Rows are points. Examples show where two turns around zero, p and q, send a point. Where does a point land after both, in the order given? Backwards means that the second turn is done in reverse. Each puzzle has new turns, and all numbers are rounded.

Turn p:
[0.28 0.33 0.09] => [0.06 0.40 0.17]
[-0.34 -0.23 -0.06] => [-0.08 -0.32 -0.26]
[-0.30  0.22 -0.41] => [ 0.36  0.01 -0.42]
[ 0.18 -0.73  0.51] => [-0.59 -0.49  0.49]
[ 0.34  0.43 -0.30] => [0.46 0.40 0.13]
[-0.16 -0.02  0.17] => [-0.21 -0.01 -0.11]
Turn q:
[-0.04 -0.22 -0.37] => [ 0.27  0.04 -0.34]
[ 0.10  0.21 -0.15] => [0.16 0.18 0.13]
[ 0.34 -0.33 -0.30] => [ 0.48 -0.25 -0.16]
[-0.13 -0.04 -0.09] => [-0.02  0.08 -0.14]
[-0.27  0.38  0.90] => [-0.88 -0.05  0.50]
Where do these land?
q, then p: [-0.31 -0.38  0.50] => [-0.02 -0.56 -0.42]
q, then p: [0.23 0.16 0.22] => [-0.35  0.00  0.07]
q, then p: [ 0.35 -0.21 -0.37] => [ 0.20 -0.01  0.51]
p, then q: [-0.27  0.43 -0.35] => [0.55 0.23 0.16]

Turn p:
[0.52 0.28 0.26 0.15] => [ 0.23 -0.32  0.38  0.37]
[-0.35 -0.15 -0.67  0.10] => [-0.27  0.37 -0.62  0.09]
[ 0.43  0.21  0.16 -0.30] => [ 0.43 -0.38  0.10  0.05]
[ 0.23  0.17  0.52 -0.11] => [ 0.27 -0.24  0.48 -0.09]
[ 0.22 -0.56  0.26 -0.07] => [-0.34 -0.48  0.10 -0.28]
[-0.38 -0.02 -0.38  0.25] => [-0.26  0.44 -0.28  0.12]
[-0.68  0.06 -0.16 -0.03] => [-0.06  0.62 -0.18 -0.27]
Turn q:
[0.21 0.13 0.31 0.52] => [0.16 0.01 0.40 0.49]
[ 0.28 -0.43 -0.37  0.04] => [ 0.10 -0.60 -0.05 -0.16]
[ 0.23  0.20  0.25 -0.30] => [ 0.22  0.23 -0.33  0.18]
[-0.13  0.20 -0.04 -0.58] => [-0.10  0.30 -0.50 -0.21]
[-0.03 -0.45 -0.22  0.17] => [ 0.04 -0.39  0.22 -0.27]
[-0.10  0.48  0.09  0.69] => [-0.35  0.15  0.51  0.57]
[-0.46 -0.13 -0.02 -0.55] => [-0.08  0.31 -0.25 -0.60]
Where do these land?
q, then p backwards: [ 0.32  0.18 -0.35  0.28] => [ 0.47 -0.19 -0.12  0.26]
q, then p: [-0.47 -0.04 -0.19 -0.46] => [ 0.45  0.21 -0.38 -0.29]
p, then q: [ 0.51 -0.15  0.88  0.06] => [ 0.90  0.27  0.28 -0.32]
q, then p: [-0.07 -0.21 -0.21 -0.21] => [ 0.06 -0.09 -0.28 -0.22]
q, then p: [ 0.10  0.39  0.00 -0.11] => [-0.07  0.30 -0.09  0.27]
q, then p backwards: [-0.40 -0.18 -0.13  0.44] => [-0.03 -0.20  0.56  0.21]

Turn p:
[-0.43  0.22  0.53 -0.47  0.06 -0.37] => [-0.22  0.23  0.12 -0.20 -0.84 -0.11]
[-0.06 -0.23  0.05  0.36 -0.23  0.36] => [ 0.14 -0.23 -0.28  0.44  0.12  0.12]
[ 0.18 -0.34  0.50  0.24 -0.31 -0.37] => [ 0.29 -0.43  0.22  0.29 -0.31 -0.44]
[ 0.09  0.52 -0.53  0.30 -0.38 -0.09] => [-0.11 -0.22 -0.55 -0.44  0.43 -0.25]
[-0.17 -0.07 -0.19 -0.06  0.22  0.18] => [-0.13  0.09  0.02  0.00  0.10  0.35]
[ 0.12  0.10 -0.34  0.75  0.02 -0.12] => [-0.31 -0.51 -0.12  0.07  0.55 -0.20]
[-0.04  0.24  0.35 -0.51  0.41  0.26] => [-0.15  0.74  0.15  0.07 -0.27  0.08]
[ 0.32 -0.45 -0.36 -0.62  0.20  0.15] => [ 0.51  0.33  0.45 -0.23  0.22  0.46]
Turn q:
[-0.47  0.18  0.08  0.25  0.17  0.06] => [-0.44  0.23  0.19  0.01 -0.15  0.22]
[ 0.43 -0.40 -0.29  0.06  0.10 -0.24] => [ 0.43 -0.15  0.10  0.43  0.08 -0.30]
[-0.34  0.68  0.17  0.06 -0.87 -0.69] => [-0.56  0.18 -0.25 -0.70 -0.48 -0.85]
[ 0.33 -0.43 -0.16  0.06 -0.16  0.49] => [ 0.71  0.04  0.08  0.00 -0.02  0.26]
[ 0.21  0.31 -0.07 -0.10  0.28  0.32] => [ 0.00  0.17 -0.37  0.14  0.26  0.29]
[-0.22 -0.23  0.59  0.11  0.29 -0.03] => [-0.28 -0.09  0.54 -0.14  0.35  0.16]
[ 0.06 -0.12 -0.32 -0.44  0.20  0.09] => [ 0.13 -0.39 -0.28  0.27 -0.03  0.21]
Where do these land?
p, then q: [ 0.19 -0.14  0.10  0.24 -0.15 -0.32] => [ 0.10 -0.21  0.32  0.05  0.12 -0.27]
q, then p backwards: [-0.02 -0.07 -0.15 -0.80 -0.07 -0.17] => [-0.33 -0.08 -0.17  0.47 -0.53 -0.22]
p, then q: [ 0.16  0.72 -0.24 -0.59  0.18  0.10] => [-0.54 -0.16 -0.82 -0.03 -0.01  0.05]
p, then q: [ 0.07 -0.15 -0.18 -0.04  0.49  0.20] => [-0.26  0.23  0.06 -0.08  0.25  0.38]
p, then q: [-0.48 -0.06  0.05  0.31  0.02  0.52] => [ 0.15  0.44  0.15  0.19 -0.46  0.34]
q, then p backwards: [-0.34 -0.24  0.11  0.54  0.07 -0.63] => [ 0.23  0.01  0.54  0.11  0.57 -0.45]
q, then p: [ 0.14 -0.18 -0.20  0.35 -0.31 -0.41] => [ 0.06 -0.27  0.11 -0.19 -0.18 -0.56]
p, then q: [ 0.29  0.12  0.51 -0.01 -0.25  0.71] => [ 0.01  0.73 -0.24  0.37 -0.07 -0.44]

Turn p:
[-0.19  0.07  0.13  0.23 -0.39  0.15] => [ 0.01  0.44 -0.03 -0.16 -0.16 -0.20]
[-0.10 -0.11  0.30 -1.13  0.20 -0.42] => [-0.05 -0.76 -0.69 -0.47  0.01  0.58]
[ 0.02 -0.23  0.39 -0.13  0.00  0.24] => [-0.04  0.26 -0.16 -0.05  0.02  0.43]
[ 0.29 -0.15  0.07  0.38 -0.41 -0.02] => [ 0.34  0.40  0.31 -0.17  0.14 -0.08]
[-0.09 -0.03  0.20  0.35  0.19 -0.28] => [-0.30  0.00  0.41 -0.17  0.01  0.04]
[ 0.14  0.52 -0.01  0.15  0.28  0.08] => [-0.35 -0.03 -0.02  0.22  0.37 -0.29]
[-0.06 -0.06 -1.08  0.15  0.13  0.23] => [ 0.38 -0.32  0.19  0.79 -0.38 -0.47]
Turn q:
[-0.15  0.17 -0.33  0.22 -0.05 -0.29] => [-0.13  0.29  0.24 -0.34 -0.12  0.05]
[-0.23  0.16 -0.28  0.11 -0.14  1.17] => [ 0.79 -0.27  0.20  0.23 -0.18  0.85]
[-0.28 -0.15 -0.16 -0.09 -0.10 -0.21] => [-0.15 -0.16  0.14 -0.34  0.07 -0.02]
[-0.11  0.25 -0.36 -0.35 -0.18  0.05] => [ 0.21 -0.18  0.05 -0.34 -0.41 -0.02]
[ 0.26 -0.04 -0.40  0.08 -0.18 -0.12] => [-0.25  0.12 -0.15 -0.19 -0.31  0.22]
[ 0.34 -0.24  0.47  0.04  0.69 -0.35] => [-0.14  0.34 -0.51  0.23  0.57 -0.46]
[ 0.07 -0.51  0.99 -0.09 -0.16 -0.07] => [-0.41 -0.48 -0.03  0.70  0.51 -0.37]
[ 0.10  0.36  0.08  0.09  0.13 -0.17] => [ 0.07  0.33  0.06  0.07 -0.11 -0.25]
Where do these land?
q, then p backwards: [0.08 0.07 0.08 0.17 0.14 0.10] => [ 0.13 -0.05  0.00  0.06 -0.03  0.23]
p, then q: [-0.25 -0.33  0.29 -0.11  0.16  0.29] => [ 0.30 -0.14  0.29  0.10 -0.21  0.36]
q, then p: [ 0.27 -0.07  0.07 -0.30  0.26 -0.62] => [-0.01 -0.64  0.03 -0.23 -0.27 -0.31]
q, then p: [ 0.19 -0.24  0.03  0.14  0.28  0.26] => [-0.03 -0.02  0.11  0.47  0.05 -0.14]
q, then p: [-0.18 -0.38 -0.24 -0.02  0.25  0.21] => [ 0.05 -0.16 -0.17  0.47  0.03  0.25]
q, then p: [-0.22 -0.20  0.08  0.15  0.15 -0.45] => [-0.43 -0.34 -0.12 -0.08 -0.10  0.09]
p, then q: [-0.27  0.97 -0.36 -0.09  0.08 -0.02] => [-0.55  0.21  0.21 -0.81  0.30 -0.16]
p, then q backwards: [ 0.38  0.19  0.05  0.06 -1.32  0.23] => [-0.05  0.66 -0.26 -0.18  1.19 -0.17]

Turn p:
[-0.20  0.08 -0.17  0.30  0.01 -0.32 -0.18  0.12] => [-0.16 -0.02 -0.27  0.45 -0.05 -0.01 -0.10  0.03]
[-0.10  0.44 -0.22 -0.10  0.09 -0.21  0.35 -0.03] => [ 0.16  0.00 -0.30  0.14  0.03  0.12  0.53 -0.03]
[ 0.47 -0.06  0.04  0.08 -0.15 -0.03 -0.06  0.36] => [ 0.31 -0.10  0.18  0.10 -0.09 -0.32 -0.16  0.32]
[ 0.30  0.28 -0.17  0.23  0.18 -0.19  0.13 -0.37] => [ 0.27 -0.04 -0.01  0.31  0.19 -0.17  0.25 -0.42]
[ 0.12 -0.39  0.10  0.19  0.28 -0.19  0.03  0.56] => [ 0.37 -0.17 -0.19  0.10 -0.05  0.12 -0.56  0.31]
[-0.16  0.14 -0.01  0.00 -0.01 -0.30 -0.28  0.23] => [-0.17  0.12 -0.31  0.22  0.04 -0.12 -0.07  0.24]
[-0.86 -0.35 -0.14 -0.07 -0.89 -0.24  0.07 -0.39] => [-0.96 -0.22 -0.30 -0.22 -0.82  0.03  0.16 -0.29]
[ 0.40 -0.21  0.08 -0.28  0.18 -0.32 -0.28 -0.12] => [ 0.25  0.30 -0.16 -0.16  0.09 -0.44 -0.30 -0.14]
[-0.30 -0.34 -0.18 -0.56  0.10  1.35 -0.21 -0.29] => [-0.34  0.69  0.96 -0.69 -0.06  0.72 -0.01 -0.08]
[ 0.33  0.40  0.66  0.22  0.20  0.45  0.43 -0.09] => [ 0.26 -0.56  0.42 -0.24  0.70  0.06  0.27  0.05]
Turn q:
[ 0.19 -0.59 -0.33 -0.05 -0.19  0.27 -0.45 -0.05] => [ 0.36  0.20 -0.50 -0.06 -0.51  0.30  0.09 -0.16]
[-0.06  0.61 -0.10  0.05  0.47  0.38 -0.07  0.10] => [ 0.00 -0.23 -0.19  0.14  0.61  0.15 -0.47  0.23]
[ 0.27  0.02  0.33  0.65 -0.26 -0.03  0.32  0.30] => [-0.16 -0.36  0.48  0.48 -0.42  0.02  0.00  0.27]
[ 0.00  0.45  0.20 -0.33 -0.33 -0.21 -0.62 -0.37] => [ 0.15  0.58 -0.05 -0.44  0.15 -0.17  0.04  0.65]
[-0.23  0.07  0.03  0.68  0.32 -0.05 -0.15  0.35] => [-0.51 -0.47 -0.20  0.16 -0.20 -0.03 -0.38  0.20]
[ 0.21 -0.15  0.30 -0.14  0.07  0.37 -0.38 -0.47] => [ 0.65  0.07 -0.05 -0.36 -0.15 -0.02 -0.29  0.12]
[-0.09  0.03 -0.49 -0.08  0.02  0.00  0.79 -0.28] => [-0.15  0.29  0.36  0.33  0.31  0.12 -0.08 -0.71]
[ 0.19  0.32 -0.24 -0.54  0.07 -0.62  0.57 -0.55] => [ 0.02  0.66  0.38  0.16  0.58 -0.60  0.18 -0.42]
[ 0.14 -0.47  0.15 -0.62 -0.26 -0.29 -0.14  0.30] => [ 0.22  0.01 -0.17 -0.26 -0.15 -0.15  0.84 -0.08]
[-0.16 -0.33  0.46  0.24  0.14  0.16  0.26  0.54] => [-0.14 -0.82  0.18 -0.04 -0.22  0.10  0.16 -0.07]
[-0.46  0.04 -0.30  0.16 -0.07  0.02 -0.12  0.13] => [-0.46  0.07 -0.20 -0.11  0.00  0.30 -0.09 -0.03]
Where do these land?
p, then q: [ 0.31  0.48  0.30  0.33  0.37 -0.15 -0.32  0.18] => [-0.20 -0.44 -0.37  0.30 -0.06 -0.50 -0.33 -0.04]
p, then q: [ 0.11 -0.08  0.47 -0.33 -0.26 -0.21 -0.08  0.03] => [-0.17  0.14 -0.27 -0.14  0.18 -0.24  0.46 -0.15]
p, then q backwards: [-0.54 -0.09 -0.61 -0.08 -0.05  0.06 -0.07 -0.71] => [-0.35 -0.54 -0.69  0.06 -0.38 -0.20  0.34 -0.04]
p, then q: [-0.05 -0.34 -0.25 -0.30 -0.18  0.61 -0.05 -0.39] => [ 0.26  0.13  0.53 -0.51  0.30  0.12  0.07  0.32]
p, then q: [ 0.55 -0.23  0.18  0.29  0.05 -0.45 -0.10  0.34] => [-0.02  0.11 -0.48  0.26 -0.49 -0.42  0.16  0.22]
q, then p: [ 0.39 -0.01  0.14 -0.50 -0.14 -0.18  0.41  0.03] => [ 0.47 -0.48 -0.14 -0.11  0.28 -0.09  0.11 -0.24]
p, then q backwards: [-0.89 -0.16 -0.57 -0.27  0.10  0.40 -0.20 -0.01] => [-0.50 -0.05 -0.63  0.29 -0.81  0.12 -0.10 -0.01]
q, then p backwards: [-0.54 -0.24 -0.19  0.08  0.43  0.29  0.21 -0.35] => [-0.17 -0.60  0.28  0.11  0.28  0.00 -0.02 -0.51]
q, then p: [ 0.20  0.18  0.44  0.42 -0.31 -0.16  0.14  0.28] => [-0.14 -0.58 -0.10 -0.07 -0.11  0.02 -0.33  0.42]
q, then p: [ 0.45  0.48  0.09  0.37  0.00 -0.21  0.05  0.59] => [ 0.07 -0.54 -0.16  0.47 -0.16  0.32 -0.49  0.27]
